Every row gives one point. Each copy is the shape, with its points in the same order, turned, moved and blurred by noise. Is it also mirrored, or only turned?

Shape (8 x 3):
[[-10 -27 -24]
 [ -5  21   5]
 [-21 -31  -5]
 [-13   0 -19]
 [ 36  29  10]
 [ 46  14  15]
 [ 20  28  35]
 [ 12  37  31]]
Copy 1 (8 x 3):
[[-17 -15 -28]
 [  2   6  25]
 [-33 -14 -17]
 [  1 -16  -6]
 [ 22  44  10]
 [  8  55  -1]
 [  1  47  28]
 [ 11  40  38]]
Copy 1 is: mirrored
Copy 2 (8 x 3):
[[ 22 -17 -11]
 [-11  30   3]
 [ 37 -18  16]
 [ 14   8 -15]
 [-53  19   8]
 [-49  -1  17]
 [-37  29  31]
 [-35  36  24]]
Copy 2 is: mirrored
Copy 3 (8 x 3):
[[-25  14   7]
 [ 29   3  -8]
 [-24  -9   4]
 [ -2  16  -7]
 [ 55  14  27]
 [ 47   7  43]
 [ 57 -15  16]
 [ 60 -11   4]]
Copy 3 is: mirrored
Copy 4 (8 x 3):
[[-22   3 -15]
 [ 25 -17   6]
 [-24   9   8]
 [ -6 -18 -12]
 [ 56  -2 -10]
 [ 55  14 -16]
 [ 54  -2  19]
 [ 56 -15  21]]
Copy 4 is: mirrored

Shape (6 x 3):
[[ 32  19 -18]
 [-25  22  44]
 [-14   4 -25]
 [-35 -36   3]
 [ 27 -48   2]
 [-37   7  24]]
Copy 1 (6 x 3):
[[ 24 -24  -7]
 [-22  17  50]
 [-25 -30  -6]
 [-60  10 -11]
 [ -7  26 -45]
 [-41   5  33]]
Copy 1 is: mirrored
Copy 2 (6 x 3):
[[-14   1 -48]
 [-56  36  15]
 [  7  39 -19]
 [ 15  32  31]
 [ 13 -29   8]
 [-27  48  17]]
Copy 2 is: mirrored
Copy 3 (6 x 3):
[[ 29 -11   1]
 [-13  55  25]
 [-13  -9 -21]
 [-56  -2   9]
 [-16 -45  38]
 [-29  36   9]]
Copy 3 is: only turned
Copy 4 (6 x 3):
[[ 52  10  -3]
 [-11  51   5]
 [ 21   4 -42]
 [-31  -7 -41]
 [ 15 -41  -2]
 [-15  30 -13]]
Copy 4 is: only turned

Shape (8 x 4):
[[ 30   7 -24  24]
 [ -1  19 -12 -33]
 [ -9 -31 -13  12]
 [ 12  22  -2  10]
 [  7   4 -11   3]
 [  7  13 -13 -33]
 [-28   0  46  22]
 [ 33 -20  -1   3]]
Copy 1 (8 x 4):
[[-19   4  35  14]
 [  4  28 -10 -20]
 [ -6 -32  19 -23]
 [-13   9   4  17]
 [ -8   2  12  -3]
 [  7  28  -3 -18]
 [  6 -43 -40  21]
 [ 21  -8  34   5]]
Copy 1 is: mirrored
Copy 2 (8 x 4):
[[ -2  28  -9  39]
 [  9   9   3 -24]
 [-36 -11 -17  17]
 [ 13   5   6  22]
 [ -4   7  -2  13]
 [  9  12  -6 -21]
 [  1 -60  13  25]
 [ -1   4 -39  24]]
Copy 2 is: only turned
Copy 3 (8 x 4):
[[  1  17 -46   7]
 [ 15  21  16 -10]
 [ -1   4 -12  42]
 [ -1   1 -19  -7]
 [  4   8 -12   7]
 [ 23  21  13  -9]
 [-18 -51   7  13]
 [ 28  -4 -33  22]]
Copy 3 is: mirrored
Copy 4 (8 x 4):
[[-24  -9  17  31]
 [ 25   9 -16  10]
 [-39  -4 -25  -3]
 [ -3  -6  19   7]
 [-10  -3  -1  12]
 [ 24   1 -18  16]
 [-11 -24   7 -57]
 [-20 -34 -12  22]]
Copy 4 is: only turned

Shape (10 x 6):
[[-24 -14  52  17 -17   4]
 [ 45 -24 -27  -4 -25   1]
 [-14   9  48  30 -36  32]
 [ 17 -24 -36  -3 -18  16]
 [-55 -20  20   1  -1  16]
 [ 28  -3 -13  10  21  -2]
 [-55   4 -16 -21 -18  13]
 [ 37  22   8 -28  -9 -12]
 [-54  -5 -34   0   3  -3]
 [-38  -6   6 -13  11  28]]
Copy 1 (10 x 6):
[[ -6 -39 -13  38 -18 -18]
 [ 39  22  34 -22 -24 -17]
 [ -7 -23 -16  40 -13 -60]
 [ 11  30  18 -26 -19 -15]
 [-36 -13 -27  18  -8   6]
 [ 11  -7  43 -19  14 -12]
 [-16  24 -43   3  11   5]
 [ 50  11  29  20  25 -10]
 [-20   6 -34 -29  14  13]
 [-35   8  -8  15  10   1]]
Copy 1 is: mirrored
Copy 2 (10 x 6):
[[ 25   0 -14 -10 -39 -10]
 [ 31  -4  32  14  53  15]
 [ 26   8 -48 -14 -16  10]
 [ 16 -28  31   0  40  22]
 [  3 -38   9 -29 -40  11]
 [-13  -9  23  -2  35 -19]
 [-10 -38  14  -8 -24  52]
 [ -8  39  26  12  20  14]
 [-23 -59  21   2 -21  26]
 [-13 -27  11 -31 -18  23]]
Copy 2 is: mirrored
Copy 3 (10 x 6):
[[-21 -40  -5  16 -24  13]
 [-13  55  29 -18 -19  -7]
 [-16 -33 -16  28 -39 -25]
 [  3  48  21  -1  -5   5]
 [ 10 -26  -6  31  -5  35]
 [-19  18  34 -10  24 -16]
 [ 31   7 -34  11  11  26]
 [-49  29 -18 -26  10  -9]
 [ 44  -2  -2  -1  29  32]
 [  2  -5 -13  34  19  28]]
Copy 3 is: only turned

Shape (10 x 6):
[[ 23  30 -11  15  -9   3]
 [-13  -3 -17  12 -27  -7]
 [-15   8   0 -15   7   1]
 [-10 -13  -5  -1   0  33]
 [ -7  -7  -8  -6  -2  -1]
 [ 12   1 -15 -22 -15 -10]
 [ -2 -18  21 -19  -7  -2]
 [-13 -13 -16 -12  -9  -6]
 [ 12   0 -17   0   6 -14]
 [ -2 -10  60 -22   1   2]]
Copy 1 (10 x 6):
[[ 18 -29  -6 -10  -8 -37]
 [  7 -25  11  23  -3   2]
 [  4  16  -1   8   0 -11]
 [ 22   9  18 -11  15   6]
 [  3   2   0   5   2   3]
 [  5  -3 -22   3 -19   1]
 [-11  16   1 -13 -16  13]
 [  4   0 -10  14   0  10]
 [ -1 -14 -22  -4   6 -13]
 [-29  34  20 -27 -29  -1]]
Copy 1 is: only turned
Copy 2 (10 x 6):
[[ 15  25  15  29   6  15]
 [ 27   8 -19  -4   5  20]
 [ -2  16  -5  -7  12 -13]
 [-20   8   2 -19  10  19]
 [  1  14 -11  -9  -3  -1]
 [ 18  29   4 -12 -16  -1]
 [  5  -4   6 -21  -8 -14]
 [ 10  18 -18 -15  -8   4]
 [  4  25 -10  13 -17   0]
 [ -1 -30  26 -20   1 -39]]
Copy 2 is: mirrored
